Every row gives one point. Two turns around zero, p and q, are shown by what they do to some points. Write where each new point lands after one turn and then the other. Backwards means that the second turn is done in reverse. Each puzzle has new turns, and all numbers are rounded.
In the rows, zero is written as 128.

Turn p:
101 129 => 112 150
175 167 => 188 115
108 88 => 84 119
Turn q:
120 124 => 123 121
91 142 => 89 124
188 83 => 202 115
113 163 => 99 152
Where do these land?
p, then q backwards: 162 100 => 107 89
p, then q: 153 91 => 135 84
q, then p: 96 141 => 104 153
p, then q backwards: 101 181 => 175 165

Turn p:
114 111 97 155 => 126 102 112 163
120 198 116 106 => 134 201 121 143
165 118 85 164 => 178 99 124 163
142 94 194 159 => 111 86 190 100
141 111 140 123 => 133 114 134 109
86 137 136 61 => 86 168 87 90
Turn q:
134 114 106 166 => 157 127 139 162
124 96 184 132 => 136 128 177 86
127 194 139 112 => 72 163 108 132
89 85 63 105 => 147 48 95 146
166 151 148 124 => 127 174 120 113
Where do these land?
p, then q: 141 119 131 75 => 119 120 76 114
p, then q: 112 103 151 140 => 125 98 148 112
p, then q: 138 214 117 151 => 98 204 150 160
p, then q backwards: 69 118 108 128 => 104 177 101 111
q, then p: 180 86 133 147 => 185 147 150 101

Turn p:
113 112 101 114 108 103 154 150 115 => 122 99 110 133 120 92 129 162 126
128 135 140 98 143 94 119 132 147 => 137 138 144 105 130 90 111 115 128
151 150 110 112 148 99 148 94 145 => 161 162 101 131 127 93 127 108 120
161 106 146 109 99 131 115 138 119 => 146 95 144 127 93 137 111 120 141
120 154 131 202 112 140 118 144 153 => 119 158 147 163 163 163 137 156 170
130 98 128 103 148 225 100 114 145 => 109 118 98 67 118 207 129 93 130
125 218 145 125 111 105 145 141 86 => 151 177 174 151 104 113 141 180 81
117 96 76 124 110 131 98 133 77 => 105 81 97 149 126 143 85 149 95
113 93 153 169 192 139 155 137 149 => 120 113 131 115 194 131 184 95 143
122 116 149 124 110 113 127 97 144 => 111 137 132 139 107 111 127 100 147
Turn q:
162 117 156 172 165 148 157 118 148 => 150 121 171 170 163 125 138 89 135
118 150 125 157 155 159 105 87 134 => 107 131 144 158 121 148 86 98 153
132 126 133 131 128 109 125 83 121 => 129 112 134 113 106 115 115 95 139
74 111 159 124 115 78 159 146 139 => 102 104 134 70 152 130 180 137 144
131 132 109 62 134 132 94 180 114 => 139 143 72 111 146 134 101 178 89
155 145 149 140 132 151 117 98 100 => 127 146 155 140 114 119 97 95 107
119 97 107 95 87 141 92 196 112 => 118 124 100 128 122 122 132 215 83
141 161 133 173 126 93 121 86 165 => 136 137 156 125 117 101 116 101 199
96 158 135 119 96 111 172 135 124 => 116 159 130 87 116 147 173 126 137
140 136 99 157 152 124 130 111 105 => 115 134 110 160 119 109 125 93 136
140 74 103 78 119 163 137 169 147 => 170 97 101 147 133 159 146 181 86
Where do these land?
p, then q: 156 167 147 155 99 156 169 96 82 => 124 179 175 164 98 122 177 117 111
p, then q: 84 132 141 101 103 103 87 143 114 => 82 115 138 81 140 119 111 160 120
q, then p backwards: 151 155 95 125 171 108 127 179 115 => 119 142 72 154 157 105 149 99 152
p, then q: 142 137 159 80 91 100 102 171 164 => 164 119 154 69 142 108 101 180 131
p, then q: 102 146 134 103 142 123 127 120 173 => 137 148 103 84 130 144 114 125 149
p, then q: 134 143 108 142 92 142 174 160 156 => 163 150 119 145 151 134 169 168 145
q, then p: 131 92 148 160 171 120 130 108 126 => 105 115 122 146 152 116 139 72 131
p, then q: 137 106 78 156 138 115 114 97 101 => 94 112 108 183 114 106 114 114 141
q, then p backwards: 148 102 161 162 143 172 101 101 120 => 133 118 157 143 119 90 80 129 84
p, then q: 96 101 108 97 130 140 150 103 127 => 112 113 86 114 93 141 151 131 133

Turn p:
162 98 129 141 125 174 106 122 167 142 109 168 => 176 150 122 139 99 138 132 105 137 98 159 175
63 178 140 144 126 206 195 137 187 115 101 117 => 52 168 120 100 144 170 195 98 195 137 161 160
76 111 117 124 128 104 130 110 116 145 147 140 => 93 94 132 124 135 121 96 101 111 137 116 141
115 99 106 140 152 110 98 108 109 116 152 87 => 134 90 93 137 136 126 99 112 132 114 95 92
162 118 154 93 147 131 122 132 117 154 140 106 => 169 120 151 100 133 139 117 132 121 127 146 92
128 163 103 142 145 112 130 133 108 148 139 144 => 120 135 102 132 152 123 109 146 106 160 139 135
146 106 163 154 135 121 121 138 102 129 158 109 => 147 104 144 159 145 116 111 136 146 119 144 93
78 179 157 124 120 116 110 135 127 131 120 130 => 96 162 150 125 146 111 124 102 138 175 111 121
135 103 126 113 134 99 123 85 118 96 161 141 => 119 116 129 122 130 101 95 132 103 75 109 117
165 114 147 133 131 139 128 125 103 122 76 128 => 164 142 147 160 132 156 159 132 106 113 124 120
138 121 126 143 86 117 148 124 118 132 107 92 => 127 99 131 143 121 115 181 132 119 134 123 114
147 206 31 79 79 100 121 133 163 114 156 182 => 93 178 72 68 66 71 117 187 80 161 119 171
125 95 149 134 127 156 131 160 100 115 105 121 => 133 121 155 167 112 171 136 128 144 125 130 114
152 101 145 128 156 107 129 151 158 133 122 127 => 170 115 146 118 143 135 121 148 153 118 117 147
Turn q:
127 142 161 127 104 157 138 99 127 164 137 114 => 138 117 158 123 140 171 128 115 116 140 168 125
92 119 115 145 131 136 142 91 147 169 103 93 => 97 124 111 149 130 178 128 104 134 177 139 129
115 131 116 115 118 144 75 145 147 142 122 144 => 139 123 139 121 127 146 101 150 143 131 99 171
144 114 104 141 124 129 194 118 91 179 160 186 => 147 98 120 120 126 79 162 103 165 153 206 144
128 113 144 148 131 96 88 179 102 76 129 121 => 139 129 114 134 128 83 115 169 77 113 79 119
138 124 132 125 113 103 115 162 186 77 142 140 => 107 153 160 140 95 102 113 177 140 101 98 114
126 134 144 144 143 123 141 92 141 180 157 94 => 110 129 145 157 177 153 127 112 132 157 165 117
163 159 78 136 111 134 155 112 74 134 127 130 => 187 149 104 139 116 110 147 74 134 127 154 134
112 160 137 138 120 109 148 98 122 185 102 109 => 121 119 151 147 141 156 155 78 117 173 135 137
143 109 129 81 138 135 122 178 139 108 106 110 => 139 137 124 84 126 128 127 153 147 125 77 95
109 139 159 121 129 129 151 84 133 154 96 134 => 98 98 145 124 126 165 152 90 121 134 141 130
91 123 121 110 118 141 102 167 127 59 143 119 => 118 165 111 91 101 112 84 162 97 108 100 131
154 155 102 114 180 111 165 103 83 136 151 166 => 132 132 108 120 163 78 163 72 155 98 158 142
138 78 136 128 111 119 79 122 144 80 133 126 => 125 104 118 148 108 125 75 165 121 93 103 106
139 121 140 149 151 157 105 170 157 78 111 133 => 123 145 109 124 116 138 145 195 121 92 96 129
Where do these land?
q, then p: 111 121 128 127 157 123 88 86 138 113 119 143 => 109 142 111 159 116 146 110 103 136 106 99 151
q, then p: 147 145 76 120 93 65 166 132 105 114 135 115 => 144 116 118 121 165 53 170 120 93 138 111 119
p, then q: 104 126 176 113 156 132 142 123 120 129 124 134 => 100 124 132 113 160 159 130 135 109 99 131 128
q, then p backwards: 104 154 143 146 163 163 126 138 141 174 96 121 => 110 147 111 134 151 133 176 145 138 145 71 125
p, then q: 75 110 156 152 119 153 112 114 130 187 120 157 => 102 81 136 162 150 142 108 111 132 103 184 155
p, then q backwards: 109 117 89 113 114 100 114 162 111 95 149 113 => 108 75 122 126 114 108 111 148 157 105 100 126
q, then p: 159 104 89 111 110 114 125 108 83 86 149 72 => 166 132 61 130 127 95 145 128 109 129 92 77
p, then q: 163 186 153 179 70 113 153 163 141 117 130 105 => 96 161 168 148 139 77 178 141 137 191 138 106
q, then p backwards: 100 149 153 125 114 177 152 127 183 149 105 150 => 111 123 127 89 119 167 185 173 143 129 103 139
q, then p: 159 75 133 125 153 126 119 128 136 110 101 135 => 135 98 110 132 104 154 153 140 157 117 91 138
p, then q backwards: 159 115 111 122 151 149 122 121 98 94 134 164 => 134 131 130 151 116 157 98 110 139 79 144 109
q, then p: 122 134 163 98 137 150 92 125 143 179 117 149 => 149 144 166 119 122 174 104 108 145 96 145 149
p, then q: 153 127 95 133 127 98 153 136 136 115 185 105 => 125 140 114 116 121 88 99 155 148 157 84 109
